Each wall is flat, endless, passes through zero and stands at right angles to its row. A trip goes straight from one point to another. List the walls that it crosses, first one first.

Walls:
(1): [27 23]
(2): [ 60 -31]
(3): [28 28]
(4): [56 50]
Trips:
[-42 -34] to [-34  22] => none
[31 42] to [41 -4] => none
[27 10] to [ 66 -23] => none
[-95  -4] to [-32  19] => none

Walls:
(1): [ 25  35  27 -10  52 -73 -25  36]
(2): [ 80   0  19 -19 -14 -45 -23   5]
(3): [ -5 -29 -14   4 -36  31  21 -17]
(4): [ -6 -33 -13  34   8  23   9  30]
Trips:
[  9  46 -65 -32  46 -15 -65 -11] to [-37 -32 -37   0  20 -37  19  37] => 2, 4
[-21  22  24 -95 -39  10   3  52] to [ -5 -24  19   0   7  21  44  10] => 3, 1, 2, 4
[-52  37   3  27  23 -50  57  -9] to [-30 -35 -42  27  17 -59   7  31] => 4
[ 15  45   0 -21 -27  67  -2 -36] to [ 18  29  10  24 -66   9  -9 -27] => 2
[-59 -21  36  36   3  18 -21   2] to [-22   6  -9 -19  34  -8  19  31] => 3, 1

Walls:
(1): [ 14 -51  10  37 -57   0 -93   6  -5   3 -34  -4]
(2): [ 31   5  17   8 -84  15  -3 -58 -21 -38 -45 -82]
(3): [-19  52  31 -13  18 -63 -29  25  14 -33 -19 -24]
Trips:
[ 35  -9   5  15 -79  -1  -2 -85  29   0  43   3] to [ 27  52  12  -4  22  12 -64 -13  25 -14  14 -31] => 3
[-48 -18  49  36 -43 -20  45 -22 -45 -59 -21  30] to [ -6  -2 -30 -11 -60  10  21 -20   4  -1  21 -75] => 3
[ 55 -35 -35  57  20  10  45  29  66   9 -66  10] to [-92 -72  46 -61 -47 -50 -33 -36 -25 -11 -28 -22] => 2, 3
[-95  15  -7 -37  19  14 -30  16  34 -17  -3   3] to [-17  43  -7   9 -23   0   5  11  -4  38  41  10] => 3
[ 28 -38  -1  24   8 -55  25  14 -32  49 -30 -13] to [ 26   4  45  44  43  38  36 -15 -42  -8  23 -52] => 2, 1
[-28  10 -25 -58  42  -9 -64 -46  36  -9   0   2] to [-69  45 -14 -42 -85 -13 -43 -26 -22 -21   5 -25] => 1, 2
[  0  19   4  26  37  67   7  -6  34  19  10 -48] to [ -5 -44  36   2 -35 -25  45  12   1 -16   0   9] => 1

Walls:
(1): [ 27 -26 -32  -4  -6  51  49  -3  -5 -32 -55 -20  43  -5 -21  12  15  21
 -15  31 -27 -21  -6  -2]
(2): [ 18 -46 -36 -17  -5 -45  21  15 -27  68  13  29 -36 -14  13 -24 -22  22
  11  12  36  -6  17  35]
(3): [ 45  -7  -1  21   7  27  -9  11 -29  22  13  -4  -9  -2  -9  17  -6  -9
 -16 -11  27  30 -33   9]
(4): [-14 -20  -3  -5  38  81 -33 -53 -28  28 -17 -15  28 -43  33   4 -41  22
 -18 -23  74  -3 -27  10]
Trips:
[ 48 -53   0 -63  10 -18 -22 -46   8  39  12 -16   1  14  -4 -46 -20 -14
   5  -6  -3  41  16  17] to [-18 -71  44  29  11 -24 -51   3 -25  58 -31  37   3   7  16  36  20 -60
  34 -56   7 -24  10 -77] => none
[  3 -18 -31 -10  44   4 -15  65  61  17  -9   0  36 -29  34 -16  58  10
 -23  35 -52 -52   5 -61] to [  7 -40  -7 -40  36 -20  -3 -10  38   7  77  10 -28  13   8   6  -7  25
  31  23 -32  15 -41 -27] => 2, 1
[ 18 -18  33  23 -18  55 -48 -13  33 -12 -28  -6 -32 -11  21  -6  29 -31
  10  -7 -53  11  -8 -35] to [-22   1  18 -55  23   6  -8 -27  18 -21  35  21  31 -25  -6 -16   4  28
  41 -16   0  10  13  -3] => 3, 4, 1
[  8   8  -8 -30  20 -22 -42  -2  38 -40 -20  45  25  -1 -60  12 -11 -13
   2  13 -73  -8 -28  23] to [  5 -34  69  31  23  -6  33  35  -2 -18  22  28 -26  18 -19  26   7  20
 -24  33 -33  22 -15  15] => 3
[ 15  -6   2  19  12 -34 -18   7  16  27  28 -63 -16  21  39 -51 -72  25
  27  -6 -18   4   2 -33] to [ 17   1  38   7  25  54 -24  13   2 -32  -7   1  20  63  -4 -37 -21 -16
 -11  16 -34   0  15  -8] => 2, 1
[  9  39 -15  35  -3   9  -2 -32   9   3  17  61  37  18  56 -30  47  24
  27  72  44 -37  13  35] to [ 28 -41  30  -4  28  -5  -8  48 -31 -19 -17  24   1 -39 -38 -83  52  -3
 -25 -25 -19  33  -6 -31] => 4, 3
[  4  10  58  36  -3  25  -8 -21 -15  23 -27  49  -3  20  95   2  35  -8
  -4  29   6 -11 -27 -73] to [ 29  -2 -25   9 -59  -5 -34   0 -28   3  -7 -21  23 -12  24  14   0   1
  -8 -76   2  11 -30   4] => none

Walls:
(1): [ 17  -7  25   9  -4  20  -9  40 -55  43  53  12   4 -16  41 -27 -16  54
 -22  19 -13  24 -16 -47  -7 -15   8   0 -34 -50   0  22  47 -19   6  -9
  23  34  22  44 -21  16 -35  23 -18  12 -43  19]
(2): [ 13 -27 -27   2  12  35  -6 -36  18  33   6  -1 -23  15 -10 -18   0   1
  14 -16  11 -32 -33 -20   8 -29  -4 -18  12  25  -1 -14   7 -24  28  -2
 -15 -16 -16  23  23  37  13  11  52   5   9  31]
(3): [ -3 -30  -6  10   5  -2  40 -36   9  18 -55 -16  39  95 -25  30  38 -15
 -16  12  -1   7 -16 -47  10 -17  57 -13 -37  35 -54 -17  -6 -28 -26  21
 -11  19 -20  14  31  40  -5   4 -16 -57 -53 -38]
(4): [ 23  46  17  -1  20   1   8  36   1  53  34 -15  44  27   1 -12  21 -32
 -42  29 -35  -3  -2  -3 -44  48 -33 -32  24  38  42 -42  36  27 -53 -29
   7  18 -33  16 -19   2   7   7 -12  -1 -18  11]
Trips:
[-16 -35  10  38   4   1 -13 -39   4  -5  42  28  -7 -30  46  17  12 -14
 -37 -64  -8   2 -21  49  29  -1 -32 -14  27 -65  28  35  47  11  17  21
  12  15  25  50  19 -21  12  -2   5 -43  15 -11] to [ 17  -7  15  13  19 -21  -5 -22   1  21   4  -4  -6 -14 -23 -80 -13 -33
  -7   1  31  39 -64  17  12  11  49  38  -6  34 -39  28  -8 -17  19 -22
 -24  14  36 -31  24  22  33 -44  43  34  -9 -51] => 1, 3
[-35  56  -1 -18   4  -6  19  -5   5  20  -3 -22  37  60 -46 -45  21 -38
   1 -31  32   0  21 -12  23  11  22  18  -1  62   2  20   8 -13 -41  -1
  -9  -8  22   4 -34 -28  -9   6  13  -7 -45   0] to [  4 -41  42  20  -8  21 -17  31  27 -24  12 -61 -15 -37 -10  25  13  -6
   9  12 -21  -8   6 -20 -26  -9 -10   2 -53  22  14 -26  47 -44 -15  18
 -37  20  -9  15  34  35 -28 -19 -43  32 -12  10] => 1, 2
[ -2 -16  28   5 -26  34  45  -2  -5 -28 -35  -4 -32   4  17  -5 -42 -25
 -13 -23  -6  -2  11  22  -3 -26  26   2  24 -38  -3  27  -7   3  -1  -4
  35  10 -15  -5  26 -35 -20  10  37   0 -18  17] to [-32  33 -39  40  25  31 -18  -3 -15  -6 -16 -20  -2 -54 -19   1 -48  11
  -3   4 -44 -31 -21 -50   7 -35 -19  38   1 -24   7  13  24 -42 -36  29
 -30  76 -60  33   5  14 -32 -29   7 -27  36  -9] => 1, 2, 3
[-32  27  21  20   0  27 -21  16   3  -4  -5 -11  34  14 -44 -18 -17  12
  40  12  17  43  -7   4 -13 -15 -10  -5  13  11 -45   5  31  -2 -34  14
  16  12   8   0   5 -13  16  18 -11   0  12  46] to [ 31   9   5  18  -5 -13 -58 -18 -18  19 -53  27   6  52 -18  11 -50 -32
  11  33  -7  -5 -22  17  30 -32 -16  -9  22 -14  -6  25  43 -37 -46 -15
   9   1   3 -14  32 -17   8   6   0   4  13 -25] => 1, 2, 4
[ 36   6 -31  21 -21  40   5 -16 -20  21  38   9 -49  28 -18 -13 -14 -21
 -24 -39  37  42  25 -22   7 -18  -6  28  22 -29 -15 -12 -18  23  -9 -16
 -12  38  25  38  -1 -16   9 -23  -3  44  17  19] to [ -3  30 -15   4  14  28   8  49  50  13 -45  88 -37 -16 -31   3  -9  11
   8 -15 -12  43  20 -15  32   6  -6  13 -15 -21  17 -34 -14 -74  18 -21
 -28 -15  19 -25  17  16 -18 -49  10  -9 -35 -16] => 1, 3

Walls:
(1): [  9 -16 -43  12 -33  12  21 -14 -29  -4  17  61 -14 -43  73 -48  35  52
   8  -1 -26 -38   1  19 -37 -21   4 -27 -33 -26  19  20  10  -8   8   1
 -14  56 -12 -23 -32  14   0   3  47  30 -15 -32]
(2): [-34 -26 -27 -48  47   7 -21 -19 -18 -13  14   1  28  12  29 -31   1  29
 -55 -22 -25 -28  -4 -14   8  17  27  -1   6  17  35  29   9  19 -49   1
 -19   3 -13   2   4   4  -8  27 -17  -5 -66 -19]
(3): [-34  -1 -22  13  22  50 -19 -25  28  26   7 -39  19  -1 -22  49  45  10
 -42 -24   1 -25 -14 -29 -48 -41  30   3  29  30  -9 -11 -15 -23  38  10
  22 -31  24   6  89   1 -70   8 -11 -18 -18 -33]
(4): [ 24 -40  38 -19  23  10 -22   6 -30 -20  32   0  25  26  18 -65   0  -3
  35   4 -21  14 -12  16  -2   9 -24 -28 -20   0  32  73 -14  -5  43  62
  64  47  32  29  13 -15   5  -3 -27  32   0 -36]
(5): [ 34   2 -10 -35  34 -56 -19 -14 -26   2   1  30   0 -18 -38   1  17  21
 -20  23 -16  53 -12 -23  32  36   4   7  -2   9   1 -10  80  30  45 -18
 -26   5  -4 -15  23   5  13  -2 -44 -35 -35 -39]
(6): [  1  -2 -57 -10 -27  26  33   1   2  -6  39 -14   2  12   6  23   8  15
  -9  45  54 -19 -13  63   0 -34  33   5  53   7 -32 -27  60 -31 -35 -24
  20 -55  26 -48   3   3  -4  46 -21  23  25  -9]
(7): [ 42 -18   4   6   3  10  17  38  28 -49   6  44  29 -16 -28 -16 -56  46
  32  25  -6  14  -8 -23  11  24 -46  45 -18  32  15   1 -15  -1 -36 -47
  19  42 -57   9 -17 -21 -14   8 -43  -3  -5  30]
Trips:
[-16  15  31  35  10  17  11  -3  60  -8  14  49  -4 -28  27 -15  14   3
  -2 -19   6 -10 -26 -24  58   6  14 -23 -30 -21 -30  21  -6  -2  -1  27
  63  33  10 -25  -1  -4   0  20  15  24 -44  11] to [-31  46 -44  -6  -6  -5  -1 -37  30  62 -26  49  -8  19  58 -11 -36  -1
 -19  45  -2  33  17  27 -40 -25  37 -12  -4  -1 -11 -15 -44  -7 -31  28
  -1 -12  38  22 -19   3  15   3  34 -34 -33  41] => 7, 4, 6
[  5   5 -61   5  -4  47 -42  28  18  23   7  10  75  29  25 -10  -1 -11
 -43   1  35  12  -9  33  -8   5 -14  -5  30 -17  14   2 -32  -2 -34  -5
   9   0  47  35  40 -10  19  20 -35   0  43 -18] to [  7  -2 -39  10   5  30 -56  13  13 -32   0 -25 -13  31  -8 -33  18  -5
 -70 -23 -11  16   0   4 -16 -34  -3   6 -17  43  71  66  16  34 -22  25
  26  27 -20 -50   0 -13   5   4  12  18 -46 -14] => 1, 6, 7, 5
[-20  21  57  -3  13 -80 -30  -5 -12  32  -9  14 -45   9 -25   2   9 -37
  15  11 -20  -8  11 -23   0 -14  32 -55  15   5   5 -10   6  23  21  -4
 -31  30  -9 -23  23  38 -15  21 -24   8  22  46] to [-25  37 -11  -3 -35  23  16 -29   7 -10  -5 -15  25  36   1   8  13   2
 -24  17  -9  11   3 -25 -16   3 -24   2 -31  -9 -35  36  16  49  19  -1
 -11 -15 -28  45   3   2 -61  -3   8 -44 -59  -8] => 3, 2
[-12 -27  -2  29  36  39 -67 -22  16 -30 -35  32 -39  20  36  -8 -32  48
  -3 -34  55   5 -32  35 -19 -51  24  25  27 -19 -45 -21   9  66  29  16
   6  31 -19 -16  -5  11 -34 -38  -1  24  30   7] to [-19  22  29   0   6  56 -47  49  -8  -1 -29   1  -1 -17  19  12  -3  28
  46  51  -6 -55  27 -10 -18 -51  -1  30  17 -24  91   1   7 -33  31 -25
  40 -17  14 -32  29 -14  -3 -13  24   9  20 -66] => 4
[ 12   1 -23  67  26   1  -5  -5 -35 -13 -19  12 -16  25  -9 -34  49   8
  19  24 -21 -20  25  63 -95  20 -22 -27  33 -13   8 -23 -30 -31  25   5
 -33   7 -47 -64 -18  36 -33  18 -35  -5   3   1] to [ 39 -14  10  12   7   9 -11  62  21   3 -44 -65  32  17 -35  39  40  32
 -17 -15  13 -36 -50 -21 -41  27 -12   1  15 -23 -40 -27  13 -69 -28 -31
  22   2  12   0  16  10 -48 -27 -14 -42  72   0] => 7, 1
[  9  13   5 -70  -7  -2  66   5   9  -3 -16  21 -34 -31  14 -22 -35  44
 -21  64 -10 -24  38 -38 -44 -14 -24  55 -47  14  59  14  11 -23  38 -17
 -20  -9  22   2  -4   2 -31 -15 -25 -35  52 -19] to [  9  46  -2   3  46 -29   7 -17  12  50  21   6 -13  -6  24  -7 -19  42
   8  26 -18 -22 -26  21 -47 -23   3  10   0  15 -18   0  -2  -2  14 -41
  40  38   5  12  30   5   5  33 -13  11  -6 -35] => 4, 3, 6, 2
[-26 -15  86 -25  43  17  11  28  33  33   9 -11  -1  25 -14  15  30 -11
  29   7  13  44  26 -30   3   4  30  26   4 -28 -54  50  32   2  30  19
 -11  -1 -55  12 -29  12   6  -1 -13   5 -46  -1] to [ -4  10  12  18  39 -29  13  -3 -32  24 -69   2  -4 -26 -10 -18  76 -33
  29 -11  21   8  22  -6 -36  36 -34   8 -45   5  -4  -5   7   7  32  13
   2  22  12  -4 -13  28 -28 -78  -3   7  11 -31] => 1

Walls:
(1): [-28 -26 -30 -36 -60   2 -28  -2   3 -29  22  56 -12 -11  16  -5  -7  24
 -71  36  24 -13 -22  15   4 -36 -37  48 -34  15  38 -25   7 -41   7 -29
 -18  -5 -16 -12 -21   7  25 -24  43 -52  10  12]
(2): [-27  44 -18  32  -9  31   7   2 -17 -32 -40  -1  15  42  -6   8   8 -69
 -57  10  29   2  15   2 -25 -44  -2  95 -24  14  -7  -2 -49  29  20  15
  21  31   1  23  54  -8 -42  -1  -7  28  14 -53]
(3): [-20 -10  -1  42  24   4 -21  34   9 -40   2   9  16  14 -13   8   7 -29
 -18 -56 -29 -66  -3  -7 -45  29 -53  24  17  46  -9 -15 -16   0   7 -60
  -9  24 -65 -40  -1 -32 -35 -58  21  14  26  23]
(4): [ -9  46 -39 -67 -24 -27  24  45  40  47 -10 -16  38 -35  24 -15 -29  40
  32  25  43 -28   3  -1  29  17  -4   4  -7   8  26  -2 -37  -6  -2   9
   1 -16 -42 -33  12  11 -13 -29 -25 -53  10 -14]
(5): [ 22 -10  -9 -37 -34  21 -18   0 -22 -50  44  20  27  -2  21  46  14 -16
  57  59  38 -16  27  14 -41 -36 -41  15  27 -47 -24   7 -37  -9 -20 -79
  46  18  -5 -36 -33  18 -19  24   8  18 -27 -23]
(6): [ 38   0 -18 -35  14  12  -6  17  34  35  29  33  14 -34 -16  -4  75 -18
  24   5  14  37   0 -25  16  -9  34  29  30  24   0   3 -40 -17  -6  25
  23   4   7  31 -14 -13 -28  46  -1  33  29 -38]
(7): [-12 -30 -11 -36  48 -13  -4 -28  44 -13 -20 -11  -2 -43 -15  10 -12  26
  -5   5  12 -33  -5  -5   3  66  56   9  38 -53 -32  48  67  25  32  13
  60  -6   7 -18 -33  11 -27  -9  45  -9 -66 -16]
(8): [-16  -1   9 -43  -8 -14 -38 -35   6 -42  15 -14 -31   1 -36 -54 -18  15
   2  -2   1   8   1  13  -6  40 -24  12   6  69  -4 -51 -38  20 -17 -15
  39  56 -32  18 -38  16  13  -7 -11  18 -37 -15]
(9): [ -6   9  23  25  -4 -48  -5 -59   9 -29  38 -20 -29  39 -14   7   4   8
 -12  22 -40  14  43  -3  35  31  37  40   8 -18 -27   7  15  38 -50 -50
 -20 -19  83  18 -33  79  -5  24 -27 -84 -21  40]
(10): [ -7  -4 -50  20   6 -28   0   7  11  49  -4 -20  14 -24 -19  81  12  15
 -16  57  15 -12 -63 -75  26  12   0  50  -1  43 -27 -10  15   0  28  45
 -60  -4   9 -39  -9  36 -48 -54 -17 -14  55  39]
Trips:
[ -2  39 -18  60 -44 -32 -62  29  26  50 -66  -5  44 -55 -11  36  30 -63
 -45 -29  -9  31  20  18 -22   0 -23 -10   9   0  17 -35 -18 -26 -58 -31
  37 -65 -42 -31   8   0  10  -4 -61  20 -28  28] to [-41 -23 -57 -14  20  25   5  37  35  -1   3 -47  -9 -26  16   1 -43   1
  -9  24 -22 -21   1   1 -32 -10 -15 -27  12 -27 -15  -1 -21  12  -8  -5
   1  12 -47  30   6  -2  -2 -17  51 -38   8   4] => 6, 1, 7, 2, 8
[-10  43 -20  25  -2  -7  52  -3   1 -28  13 -41  38  25  19 -23 -37 -23
  11 -11   3  16  22 -47  34   1 -11  43 -29  30 -11   0  37 -32  26  47
   2  17  -6  -5   8 -15 -23 -61 -23  36  -6  17] to [  2  67 -23   6 -39  10  22 -62  -4 -32 -26  -7 -29   5  -9   9 -41 -25
 -56 -21 -25  35 -23 -19  23  -6 -20 -65   2  10  18 -14  40 -11  19  37
 -59 -48  48  76  23 -15  27 -20  22 -58 -71 -44] => 3, 9, 4, 1, 10
[-33  12 -30 -23  -5 -11  19  -4 -72 -13 -17  -5  12  13 -26 -18  -1 -57
 -14   4 -17 -14  26  -2  20   4 -25  13 -10  16  28 -34  -4 -55 -32  45
 -21   1  -6 -41  14 -17 -86  53  27  80  17 -20] to [-23 -51  34  17 -43   0 -11  50 -33 -54  -8 -15  26  24   6 -18  -1  46
 -18  -3 -48  -3  25  73 -25 -31 -11 -46  49  15   2 -20  -6   0 -10 -18
 -11  58  -4  -9  18  -5  -5   6  10   6  43  10] => 10, 1, 6, 2

Walls:
(1): [ 21  -7  -7 -22   9   9 -56  -1  26 -21 -13  26 -26  -3 -14 -20 -10   7
  -8  19 -35  20  -5  20 -28 -45 -35 -38  21   7 -16  38  31 -35  64 -24
  27  55  44  -8  15  26 -18  70 -11   3  16  12]
(2): [ 21 -31  14 -15  -1 -34 -25   7  21 -23  29  31 -35 -25  -4  24  44  26
  31 -30  10 -59 -17  -2  12  -4 -24 -14 -34 -23 -95 -35  27   6  68   0
 -18  12  -5 -13 -17  32   1 -46  21 -16 -30   1]
(3): [  6 -14  -7 -29 -34  42  29  -8  -2  33   7  12 -19  20 -63  50   7  -2
  39  -1  31  -3  -5 -11  22 -58  -8  38   6   4  21  10  42  23  34 -45
  -3  19  30 -22  12  31 -42   7   2  -2   0  10]
(4): [  8  16 -24 -17  18  24 -50  24  18 -44  53  46  36 -15  28   0 -21  -1
  53   2  11 -76 -13  38  17 -76 -27 -59  10  19  -3   8  17  45 -26  24
  39  47 -28 -10  20  13 -45  13  37  30   1  19]
(5): [-27 -15  73  35  41 -11  12  14   2 -21  11 -26   1  47 -14  -9 -18  29
  30  31   9  -8   4  -6  47 -11  28  10   1   9 -30  31   2 -31  66   7
 -39  27  14  17 -30  13  35  15   5 -32  21  56]
(6): [-73  17  -2 -29 -13   4  -8  15  43 -25 -35  49  40   5   3 -59  25   8
   5 -34 -13 -16  20  30 -14   6  -5   5 -48 -12  35  42 -69 -25  -4  -7
 -61 -30 -39  22 -48   7 -43  28   2 -26   6 -10]
Trips:
[ -4  -1   3   7 -47  11  -6   3 -25  35 -29 -17 -28 -12  23 -21  33 -36
 -13   3  57  47 -50 -44 -17 -13 -25   3  -9 -14   3 -26  -2 -10  75  44
  -5  62  32 -12 -14 -54   5 -34  13   6  41  15] to [-10 -26  17  -5  31  -8   4  65 -40  29  17 -44  -5  -1  89 -20  10 -55
  -4 -23 -19  13  27 -26  29 -30 -35  77 -18  18 -25 -35  12 -53  16  23
 -36  -6   4 -37   1   8 -31  18  -6  -1  -8  -1] => 1, 3
[  6  32   9  18  21  55  71 -22  -4 -29  27   8 -11 -30 -55  32   4  -2
 -26 -26 -52  12 -35  31   5  63 -27 -55  -3  40 -11  10 -18 -14  10 -19
 -27  11  50  16  14 -38 -35  15  16  48 -56  26] to [ 40 -15  20  22  -4  41 -43 -42  -3  20  22   6   3   3  39  10  14  23
 -51 -32 -14 -17   2  -6 -23   2 -50   4  62   9  68 -19   4 -33  -2  48
   4 -19 -35   5  -8 -13 -35  41  -6  -3  51  -5] => 3, 4, 6
[ -1  -7   4 -35 -16 -13 -11  45  -9   2  29  -9   0   0   6  -1   7  25
  -3 -24 -28  29  -1   5   6  11 -11 -25  11  -9   4  10  36 -37  11  21
 -16 -20   9  -5  24   7  27  31  27 -55  37  39] to [ 18 -15 -34  14  17 -24  10 -44  -1 -65  17   6   7 -31 -35  18  33 -17
  -9 -64   1  67 -21   1 -24 -24 -32  -1 -42  28 -39  34 -15   5  16  -7
 -33  46   8  -6  -3  11  34  46 -30  40   9 -19] => 3, 5
[-42  33 -31  13   8  -2  11 -24 -29  52  -5  12 -51 -10  -8 -44 -46  -1
   6 -23  -4 -14   4 -55 -49  14  22  56  17 -14  10   3 -34 -18  -8   8
  35  44  25  23  53   8 -15   6 -36  14  11  12] to [-12  -3  32  -5  25 -25  -3 -39   0  -9 -57  25 -18  -1  -4   4   8  -8
  28  -2 -35  28   1  41 -75  36   6  -6 -34  74  39 -14   6  38 -14 -27
 -19 -18 -16  41  37   7   7  36  45  39 -19  24] => 3, 6
[ 21 -51   4 -41 -50  30   6 -31   6 -16 -22 -55  30 -14   6 -88  30 -32
 -33  -9   2  28  28   8  55  57   9  70  -4  27  -6 -11 -34  16  28 -35
 -47   3  17  16  32   5   8 -40 -14  55 -47   7] to [ -1 -37  36  14  16 -27 -21 -26 -37   8  22  33  -9 -24  28  14  42 -85
  -8 -51 -62 -20  29   2  -7  10   6 -12  52  -7  21   1  47  24  12  11
 -54  15  23 -40  60  20   9 -21  15  18  56  29] => 6, 2, 3, 1, 4
[ 27 -16 -22  58   5   9 -46  -8   8 -33 -42  20  24 -13 -19 -25  33 -25
  -4  -8 -23 -59 -52 -56  -7   1   4 -42  25 -30 -26 -50 -16  29 -28 -27
  31  46  64 -19  20 -18 -21 -28 -13  35  -6 -33] to [ 13 -17 -42  21 -15  34  -7   3 -38 -45   8 -17 -39  -6 -39 -32  31 -62
 -10  43 -43 -23 -54   9  -6  43  18  -8   2  24   8 -21  23 -47  -4   2
   0 -29   1  -3  16  26   1  42  55 -21  33 -23] => 2, 4
[ 19 -40   1  -5  11 -29 -40   3 -17 -20  18   8   7  21 -49  -6 -23 -34
  -7  41  37  11  19  22  25  13  -4  -5 -25   6  -5  16   9 -15  31 -10
  -7  14  26  29  12  -6  64  -4  22   9   9 -19] to [  6 -23 -20 -23  15  30  49   2 -16  20 -35   8 -10   8 -43 -30   2 -10
  18  19 -31 -20 -11   0 -25 -33  40  13  33  37 -16 -27 -23  -9  19  50
  25  58 -33  32  28 -12  26 -11 -27 -14  -6  33] => 3, 2, 4
